Every row gives one point. The points of each table are mixes of a few directions, plus a little noise. How many directions does each table use, and how many do they share? Where both have some left over, give the other angles between the two spaces (their principal angles), to ten degrees, smallest first.

First, 4 rows:
0: -.19  .28
1:  .19 -.28
2: -.29  .44
3:  .29 -.43
Second (6 x 2):
0:  .20 -.29
1:  .32 -.47
2: -.23  .34
3: -.38  .56
4: -.07  .10
5:  .16 -.23
Directions: first 1, second 1, shared 1

First, 6 rows:
0: -.24  .08 -.48
1:  .05  .35 -.28
2: -.11 -.03 -.15
3: -.11  .04 -.23
4:  .19  .04  .27
5:  .22 -.48  .87
Second (5 x 3):
0:  .41 -.12 -.02
1: -.61  .17  .02
2:  .32 -.09 -.01
3: -.65  .18  .03
4:  .53 -.15 -.02
Directions: first 2, second 1, shared 0; angles 60

First, 7 rows:
0:  .12  .36 -.29 -.49
1: -.11 -.33  .27  .45
2: -.05 -.14  .11  .19
3: -.12 -.37  .30  .50
4:  .12  .35 -.28 -.47
5: -.08 -.27  .22  .37
6:  .13  .40 -.33 -.56
Second:
0:  .15  .50  .54  .09
1: -.44  .37 -.12  .25
2:  .34  .25  .52 -.04
3:  .03 -.31 -.21 -.10
4:  .27 -.61 -.22 -.26
5: -.09 -.55 -.51 -.12
6: -.37  .43 -.01  .24
7:  .11 -.09  .04 -.06
Directions: first 1, second 2, shared 0; angles 90

First, 8 rows:
0: -.12  .02  .10 -.19 -.08  .51
1:  .11  .16 -.15  .33 -.08 -.57
2: -.38 -.36  .02 -.07 -.34  .66
3:  .64  .53  .11 -.16  .70 -.73
4:  .02 -.19 -.19  .34 -.06 -.63
5:  .06 -.21  .09 -.19  .22  .05
6: -.07  .27  .06 -.11 -.14  .44
7: -.23 -.20 -.04  .05 -.24  .27
Second (8 x 6):
0: -.31 -.28  .05 -.15 -.24  .70
1: -.37 -.71  .15 -.38 -.09  .92
2:  .00  .40 -.09  .21 -.20 -.12
3:  .22  .52 -.11  .27  .00 -.58
4:  .07  .08 -.02  .04  .04 -.14
5:  .23 -.08  .02 -.04  .33 -.43
6: -.12  .25 -.05  .13 -.30  .17
7:  .29 -.17  .03 -.09  .46 -.53
Directions: first 3, second 2, shared 2

First (7 x 8):
0:  .10  .32  .11  .06  .05 -.35  .37 -.18
1: -.05 -.27  .14 -.19  .08  .22 -.29  .19
2: -.26  .51 -.25 -.02 -.72 -.40 -.05 -.23
3:  .28 -.44  .27  .03  .74  .32  .14  .19
4: -.09 -.43  .36 -.41  .12  .30 -.51  .34
5: -.17  .35 -.75  .44 -.60 -.10  .09 -.29
6:  .18 -.04  .11  .08  .34  .00  .24 -.01
Second:
0: -.27  .24  .11 -.04 -.34 -.19 -.19 -.02
1: -.06 -.18  .19  .33  .43  .24  .02  .13
2: -.09  .50 -.72  .42 -.59 -.27  .28 -.38
3: -.01 -.24  .00 -.62 -.32  .10 -.47  .15
4:  .09  .18 -.03 -.04 -.05 -.22  .20 -.12
5:  .60 -.48 -.12 -.57  .32  .19  .13  .08
6: -.28 -.02  .57  .50  .56  .14  .03  .16
Directions: first 3, second 4, shared 3

First (7 x 8):
0:  .34  .15  .04  .22  .12  .21  .03 -.03
1: -.28 -.06  .12 -.04 -.06 -.32 -.06 -.08
2: -.23 -.24  .10  .27 -.08 -.21 -.17  .16
3: -.28 -.28 -.15 -.10  .05  .10  .02  .11
4: -.30 -.09 -.24  .04  .07 -.09  .01 -.30
5:  .94  .66 -.44 -.35 -.34  .47  .13  .05
6: -.20 -.15  .56 -.04  .25 -.16  .03  .08
Second (9 x 8):
0: -.32 -.18  .07  .08  .16 -.13  .00 -.13
1:  .11  .06 -.03 -.03 -.06  .04  .00  .05
2:  .87  .50 -.20 -.23 -.45  .33  .01  .36
3: -.92 -.53  .21  .25  .47 -.35 -.01 -.37
4:  .48  .28 -.11 -.12 -.25  .18  .01  .19
5: -.12 -.07  .03  .03  .06 -.04  .00 -.05
6: -.43 -.24  .10  .11  .22 -.16  .00 -.18
7: -.12 -.07  .02  .03  .06 -.04  .00 -.05
8:  .42  .24 -.10 -.11 -.22  .16  .01  .17
Directions: first 5, second 1, shared 1

First:
0:  .06  .13  .04  .21  .09 -.33 -.20 -.01 -.03
1:  .10 -.07 -.65 -.15  .07  .51 -.11 -.09  .46
2: -.10 -.07  .35 -.11 -.12 -.02  .25  .08 -.24
3: -.20 -.02  .94  .00 -.20 -.48  .37  .15 -.65
4:  .11  .17 -.24  .27  .16 -.26 -.36 -.06  .16
5:  .06  .13 -.05  .20  .09 -.27 -.22 -.02  .02
6: -.05 -.15 -.10 -.22 -.08  .38  .19  .00  .09
7: -.09 -.09  .29 -.14 -.11  .04  .25  .06 -.20
8:  .11 -.03 -.60 -.05  .10  .38 -.18 -.09  .40
Second:
0: -.04 -.07  .06 -.09 -.06  .06  .05  .00  .04
1: -.17 -.35  .28 -.42 -.28  .27  .26  .01  .19
2:  .09  .19 -.15  .22  .15 -.15 -.14 -.01 -.10
3:  .01  .03 -.02  .03  .02 -.02 -.02  .00 -.02
4:  .26  .51 -.42  .62  .41 -.40 -.38 -.02 -.28
5: -.25 -.51  .42 -.62 -.41  .40  .38  .02  .28
6:  .10  .21 -.17  .25  .16 -.16 -.15 -.01 -.11
Directions: first 2, second 1, shared 0; angles 30

First:
0: -.47 -.23  .29  .08  .23 -.46  .12  .19 -.02  .51  .00
1: -.79 -.30  .35  .12  .34 -.67  .18  .25  .01  .75 -.02
2:  .79  .11  .09 -.08 -.18  .35 -.13 -.09 -.12 -.43  .12
3:  .23  .30 -.57 -.08 -.27  .54 -.12 -.27  .12 -.56 -.09
4:  .10 -.21  .50  .03  .16 -.31  .05  .18 -.14  .31  .12
5: -.14 -.32  .65  .07  .28 -.55  .11  .28 -.16  .57  .11
6:  .54  .16 -.12 -.07 -.20  .38 -.11 -.13 -.04 -.43  .04
7: -.80  .11 -.57  .05  .00  .00  .06 -.10  .25  .08 -.21
8:  .79  .04  .23 -.07 -.13  .24 -.11 -.03 -.16 -.31  .14
9:  .06  .01  .02 -.01 -.01  .02 -.01 -.01 -.01 -.02  .01
10: -.33  .33 -.88 -.04 -.24  .47 -.05 -.29  .28 -.45 -.22
Second:
0:  .57  .18 -.15 -.08 -.21  .41 -.12 -.14 -.03 -.47  .03
1:  .03  .08 -.17 -.02 -.07  .14 -.03 -.07  .04 -.15 -.03
2:  .79  .43 -.61 -.14 -.44  .86 -.21 -.37  .07 -.94 -.03
3: -.12  .08 -.24 -.01 -.05  .11 -.01 -.07  .07 -.10 -.06
4: -.81 -.16  .01  .09  .23 -.44  .15  .13  .09  .52 -.10
5:  .24 -.02  .13 -.02 -.02  .02 -.02  .02 -.06 -.05  .06
6: -.81 -.21  .11  .10  .26 -.51  .16  .17  .07  .59 -.08
7:  .63 -.04  .35 -.03 -.04  .06 -.06  .04 -.17 -.13  .15
8: -.51 -.35  .55  .11  .34 -.67  .16  .30 -.08  .73  .05
Directions: first 2, second 2, shared 2

First (8 x 12):
0: -.19 -.03  .43  .80  .24 -.04  .17 -.35  .19  .04 -.20  .37
1:  .31 -.14 -.31 -.62 -.09 -.02 -.69  .03  .25  .16  .74 -.80
2:  .19  .05 -.28 -.54 -.25  .05  .09  .38 -.29 -.03 -.11  .01
3:  .02  .02  .13  .22 -.05  .02  .31  .10 -.15  .01 -.35  .43
4: -.05 -.04  .39  .68  .10 -.01  .29 -.15  .04  .08 -.35  .54
5: -.38  .13 -.24 -.28  .19 -.04 -.24 -.22  .10 -.25  .33 -.58
6:  .17 -.05  .26  .38 -.10  .03  .35  .13 -.13  .13 -.43  .62
7: -.06  .07 -.38 -.63 -.04  .00 -.29  .07 -.02 -.13  .35 -.58
Second:
0: -.04  .02  .01  .02  .03  .00 -.01 -.04  .03 -.02  .01 -.03
1:  .54 -.09 -.01 -.23 -.40  .05  .23  .51 -.30  .22 -.30  .48
2:  .41 -.08 -.02 -.17 -.30  .04  .19  .38 -.21  .17 -.24  .34
3: -.85  .14  .05  .33  .58 -.11 -.35 -.78  .46 -.34  .48 -.74
4:  .40 -.08 -.02 -.18 -.28  .05  .17  .39 -.23  .16 -.24  .36
5: -.94  .16  .05  .40  .68 -.12 -.39 -.87  .51 -.38  .55 -.82
6:  .04 -.01 -.01 -.04 -.05  .01  .02  .04 -.02  .01 -.02  .03
7:  .37 -.06 -.02 -.15 -.24  .04  .15  .32 -.18  .14 -.18  .28
8:  .06 -.02  .01 -.02 -.05  .02  .02  .06 -.04  .02 -.03  .07
Directions: first 3, second 1, shared 1

First, 11 rows:
0:  .65  .68 -.02 -.24 -.23 -.05 -.08 -.29 -.44 -.06 -.59 -.03  .21  .46
1:  .05 -.49  .27 -.02  .18 -.09  .31  .00  .10  .10 -.26 -.26 -.12 -.61
2:  .20  .38 -.14 -.33 -.12 -.24 -.21 -.04 -.23 -.30 -.22 -.06 -.18  .54
3:  .17 -.25  .21  .23 -.15 -.28  .05  .01  .39 -.48  .35 -.06 -.41  .57
4: -.74 -.10 -.18 -.37  .38  .17  .01  .12 -.11  .47 -.03 -.04 -.34 -.79
5: -.08 -.28  .10  .06  .08  .04  .31  .07  .31 -.01  .07  .12 -.23 -.07
6:  .03 -.12  .10  .66 -.09  .55  .16 -.08  .17  .47  .27  .35  .80 -.42
7: -.22 -.59  .40  .42  .01 -.19 -.17 -.13  .28 -.12  .61 -.50 -.49 -.31
8:  .04 -.36 -.21 -.09  .02 -.37 -.24  .48 -.18 -.40 -.18 -.04  .74  .05
9: -.26  .68 -.36 -.51  .11  .24 -.06 -.07 -.35  .33 -.28  .24 -.19  .03
10:  .13  .44 -.13  .20 -.20  .22 -.08 -.10  .05  .01  .20  .35  .20  .52
Second (9 x 14):
0:  .38  .02 -.79  .02  .00 -.18 -.19  .19 -.33  .72 -.12 -.07  .74  .07
1: -.66 -.03  .46  .28 -.07  .14  .25 -.10  .26 -.94  .29  .23 -.51  .26
2: -.19 -.55 -.32  .01  .16 -.47  .24  .27  .00 -.22 -.13 -.16 -.28 -.15
3: -.28  .11 -.17  .10  .02  .25  .14  .08  .09  .06  .15  .31  .21  .18
4:  .32 -.12  .13  .49 -.26 -.28 -.56 -.15 -.21 -.17  .24 -.12 -.02 -.51
5:  .50  .60  .12 -.04 -.22  .22 -.39 -.30 -.25  .29 -.03 -.12  .48  .36
6: -.52 -.59 -.56 -.16  .37 -.16  .59  .49  .23  .16 -.11  .19 -.15 -.17
7:  .22  .21  .44 -.29  .02  .24 -.06 -.17  .10  .18 -.10 -.05 -.15 -.15
8:  .23  .34  .70 -.41 -.01  .24 -.01 -.31  .10 -.08 -.19 -.21 -.32  .10
Directions: first 6, second 5, shared 2; angles 40, 40, 50

First (9 x 18):
0:  .12  .39 -.29  .32 -.16  .21 -.02  .45 -.49 -.04  .16 -.22  .03 -.34 -.03 -.04  .08 -.14
1:  .08  .08 -.10  .06 -.02  .10 -.03  .06  .02 -.05  .08 -.08 -.06 -.02 -.02  .00  .01 -.05
2:  .31  .01 -.21  .05  .02  .34 -.16 -.07  .58 -.20  .22 -.23 -.32  .16 -.07  .06 -.01 -.10
3: -.07  .39 -.16  .30 -.16 -.01  .09  .49 -.86  .09  .02 -.05  .25 -.42  .01 -.08  .08 -.08
4: -.03 -.15  .12 -.12  .06 -.07  .01 -.17  .18  .00 -.06  .08 -.02  .13  .01  .01 -.02  .06
5: -.21 -.14  .22 -.14  .05 -.25  .08 -.15 -.10  .12 -.17  .20  .14  .06  .04  .00 -.02  .10
6:  .28 -.16 -.09 -.11  .09  .27 -.15 -.27  .81 -.20  .18 -.17 -.34  .31 -.06  .08 -.05 -.05
7: -.14 -.33  .29 -.29  .13 -.21  .04 -.38  .33  .06 -.17  .23  .01  .24  .03  .04 -.06  .14
8: -.32 -.06  .25 -.08  .01 -.37  .15  .03 -.50  .19 -.23  .28  .31 -.13  .06 -.03  .02  .11
Second:
0:  .28 -.08  .00  .05 -.05  .16 -.51  .15  .48  .29 -.08  .17  .07  .25 -.33  .37 -.13  .12
1:  .08  .02  .07  .16 -.19  .33 -.55  .38  .20 -.09 -.07 -.25  .05  .08 -.42 -.02  .12  .14
2:  .05  .00  .08  .01  .22  .01  .32 -.04 -.27  .18 -.09  .23  .04  .04  .18  .35 -.34 -.19
3:  .23 -.04  .19  .04 -.15 -.02  .12  .08 -.44  .22  .01  .24 -.03  .13 -.06 -.38  .08  .06
4: -.22 -.02 -.16 -.17  .21 -.28  .35 -.41  .14  .01  .03  .14 -.04 -.12  .38  .21 -.11 -.11
5:  .34  .13 -.05  .11  .16 -.05  .21  .05 -.20 -.14  .18 -.33  .09 -.19 -.06  .24 -.01  .06
6:  .12 -.01 -.15 -.15  .16 -.09  .22  .02 -.02 -.25  .16 -.06  .01 -.11  .19  .13 -.19 -.32
7: -.94  .08  .02  .03 -.11  .07 -.03 -.19  .03 -.29 -.21 -.24 -.11 -.17  .20 -.40  .32  .09
8:  .07 -.07  .02 -.08 -.25 -.12 -.13 -.04  .05  .07  .08  .12 -.08  .08 -.06 -.51  .27  .14
Directions: first 2, second 6, shared 0; angles 40, 40

First (11 x 20):
0:  .36 -.31 -.37  .41 -.29  .22 -.06 -.25 -.08  .22  .06 -.03  .63  .59  .18 -.52  .46 -.14 -.04 -.02
1: -.33 -.33  .31  .37 -.03 -.07 -.13 -.29  .12  .18 -.15 -.02  .18  .06 -.26 -.19  .54 -.01 -.45 -.13
2: -.07 -.06  .10  .13 -.17 -.18  .39  .01 -.35 -.34 -.16  .15  .08  .08  .32 -.27  .17 -.29  .09 -.11
3:  .45  .02 -.44  .04 -.25  .14  .28  .08 -.34 -.16  .06  .06  .28  .40  .50 -.32 -.05 -.23  .37  .02
4: -.45  .24  .49 -.33  .28 -.30  .08  .19  .06 -.26 -.12  .07 -.59 -.59 -.19  .43 -.32  .10 -.05 -.05
5:  .14  .05 -.21 -.10  .21  .29 -.61 -.09  .55  .57  .30 -.23 -.01 -.05 -.45  .36 -.18  .44 -.18  .18
6:  .14  .35 -.14 -.41  .17  .02 -.02  .26  .08 -.07  .16  .00 -.38 -.26  .00  .39 -.57  .18  .29  .15
7:  .58 -.01 -.59  .06 -.20  .30 -.02 -.02 -.11  .15  .18 -.05  .39  .45  .30 -.25 -.01 -.06  .29  .10
8: -.10  .17  .12 -.19  .16 -.02 -.09  .10  .14  .00  .05 -.02 -.27 -.27 -.13  .30 -.23  .16  .01  .03
9: -.39 -.05  .43  .09 -.10 -.40  .54  .08 -.44 -.55 -.35  .25 -.17 -.16  .29 -.20  .19 -.37  .03 -.20
10: -.32 -.01  .31 -.03  .23  .00 -.35 -.10  .39  .26  .02 -.11 -.21 -.32 -.49  .31  .03  .29 -.34  .03
Second (9 x 20):
0:  .04 -.04 -.04  .08 -.11 -.02  .15  .00 -.16 -.09 -.05  .03  .12  .14  .17 -.17  .11 -.14  .06 -.04
1: -.03  .03  .03 -.07  .07  .02 -.10  .00  .10  .06  .03 -.05 -.08 -.08 -.11  .11 -.07  .09 -.04  .00
2:  .07 -.06 -.06  .10 -.14 -.04  .17 -.02 -.19 -.11 -.05  .06  .12  .16  .20 -.22  .13 -.14  .08 -.05
3:  .01 -.02  .00  .02 -.03 -.01  .05  .00 -.04 -.04 -.01  .02  .04  .04  .05 -.06  .04 -.04  .01 -.01
4:  .07 -.06 -.04  .08 -.11 -.02  .15 -.01 -.18 -.09 -.05  .06  .12  .13  .17 -.19  .11 -.14  .07 -.05
5:  .18 -.17 -.17  .27 -.38 -.07  .51 -.03 -.56 -.36 -.19  .18  .39  .44  .57 -.58  .32 -.47  .20 -.14
6: -.29  .27  .24 -.46  .61  .13 -.85  .02  .92  .61  .25 -.28 -.62 -.71 -.92  .94 -.53  .76 -.32  .23
7:  .12 -.13 -.11  .19 -.26 -.05  .36  .00 -.38 -.25 -.11  .13  .26  .31  .39 -.41  .23 -.32  .14 -.09
8: -.18  .17  .15 -.28  .35  .08 -.47  .01  .52  .34  .17 -.16 -.36 -.41 -.52  .56 -.32  .43 -.20  .12
Directions: first 3, second 1, shared 1

First (11 x 24):
0:  .19  .18 -.18  .24  .30 -.26  .04 -.16 -.45  .09 -.10  .03 -.21 -.15  .00  .11  .01 -.40  .22  .16 -.20  .14  .26 -.15
1:  .25  .11 -.11  .19  .18 -.08 -.03 -.01 -.20 -.09 -.08  .23 -.14 -.01  .09  .14  .23  .01 -.04 -.12 -.05 -.08  .04 -.24
2:  .39  .06 -.04  .18  .08  .12 -.12  .15  .06 -.33 -.09  .54 -.10  .15  .21  .20  .54  .49 -.35 -.48  .11 -.37 -.20 -.42
3: -.38 -.21  .19 -.30 -.32  .18  .02  .07  .38  .07  .14 -.30  .24  .06 -.11 -.20 -.27  .12 -.02  .09  .12  .06 -.14  .34
4: -.02 -.16  .18 -.18 -.28  .32 -.10  .25  .52 -.25  .06  .22  .17  .22  .09 -.03  .25  .66 -.39 -.39  .25 -.33 -.36 -.04
5: -.52 -.13  .10 -.29 -.20 -.06  .14 -.13  .07  .35  .13 -.66  .17 -.15 -.25 -.27 -.64 -.46  .35  .52 -.07  .41  .15  .54
6:  .33  .16 -.15  .26  .26 -.14 -.03 -.05 -.31 -.09 -.12  .29 -.20 -.03  .11  .18  .27 -.06  .00 -.11 -.10 -.07  .09 -.32
7:  .16  .05 -.04  .10  .09 -.01 -.03  .02 -.06 -.08 -.05  .17 -.07  .02  .06  .08  .16  .07 -.07 -.12  .00 -.10 -.02 -.17
8: -.39 -.12  .09 -.22 -.16 -.01  .09 -.08  .09  .23  .10 -.45  .14 -.08 -.17 -.20 -.44 -.27  .21  .33 -.03  .26  .08  .38
9:  .31  .15 -.13  .22  .22 -.09 -.04 -.02 -.23 -.11 -.10  .30 -.17 -.01  .10  .17  .28  .01 -.06 -.14 -.06 -.11  .06 -.30
10: -.35 -.12  .09 -.21 -.17  .02  .08 -.05  .13  .19  .11 -.40  .14 -.05 -.14 -.18 -.37 -.20  .16  .27  .00  .20  .04  .34
Second:
0:  .53  .11 -.45 -.55  .36  .28 -.31  .20  .03  .27  .43  .65 -.38  .03  .46 -.05  .32  .05 -.03 -.43  .89  .14  .14 -.71
1: -.10 -.02  .08  .10 -.07 -.05  .05 -.04  .00 -.05 -.08 -.13  .07 -.01 -.09  .01 -.06 -.01  .01  .08 -.16 -.03 -.03  .13
2: -.30 -.06  .26  .31 -.20 -.16  .18 -.11 -.02 -.16 -.25 -.36  .22 -.02 -.26  .03 -.18 -.03  .02  .24 -.51 -.08 -.08  .40
3:  .17  .04 -.14 -.18  .11  .09 -.10  .06  .01  .09  .14  .20 -.12  .01  .14 -.02  .10  .02 -.01 -.13  .28  .05  .04 -.22
4:  .11  .03 -.09 -.12  .08  .06 -.07  .04  .00  .06  .09  .14 -.08  .01  .09 -.01  .07  .01 -.01 -.10  .19  .03  .03 -.15
5: -.03  .00  .03  .03 -.02 -.02  .02 -.01  .00 -.01 -.03 -.04  .02  .00 -.03  .00 -.02  .00  .00  .03 -.05  .00 -.01  .04
6: -.23 -.05  .19  .24 -.15 -.12  .13 -.08 -.01 -.12 -.18 -.28  .16 -.02 -.20  .02 -.14 -.02  .01  .18 -.38 -.06 -.06  .30
7: -.56 -.12  .48  .58 -.38 -.29  .34 -.20 -.02 -.29 -.46 -.69  .40 -.04 -.49  .05 -.33 -.05  .04  .46 -.94 -.14 -.14  .74
8:  .29  .06 -.24 -.30  .18  .15 -.17  .10  .02  .15  .22  .35 -.20  .02  .25 -.03  .17  .02 -.02 -.23  .48  .07  .07 -.37
9:  .12  .03 -.10 -.13  .08  .06 -.07  .04  .01  .06  .10  .15 -.09  .01  .11 -.02  .07  .01 -.01 -.10  .21  .03  .03 -.16
Directions: first 2, second 1, shared 0; angles 60
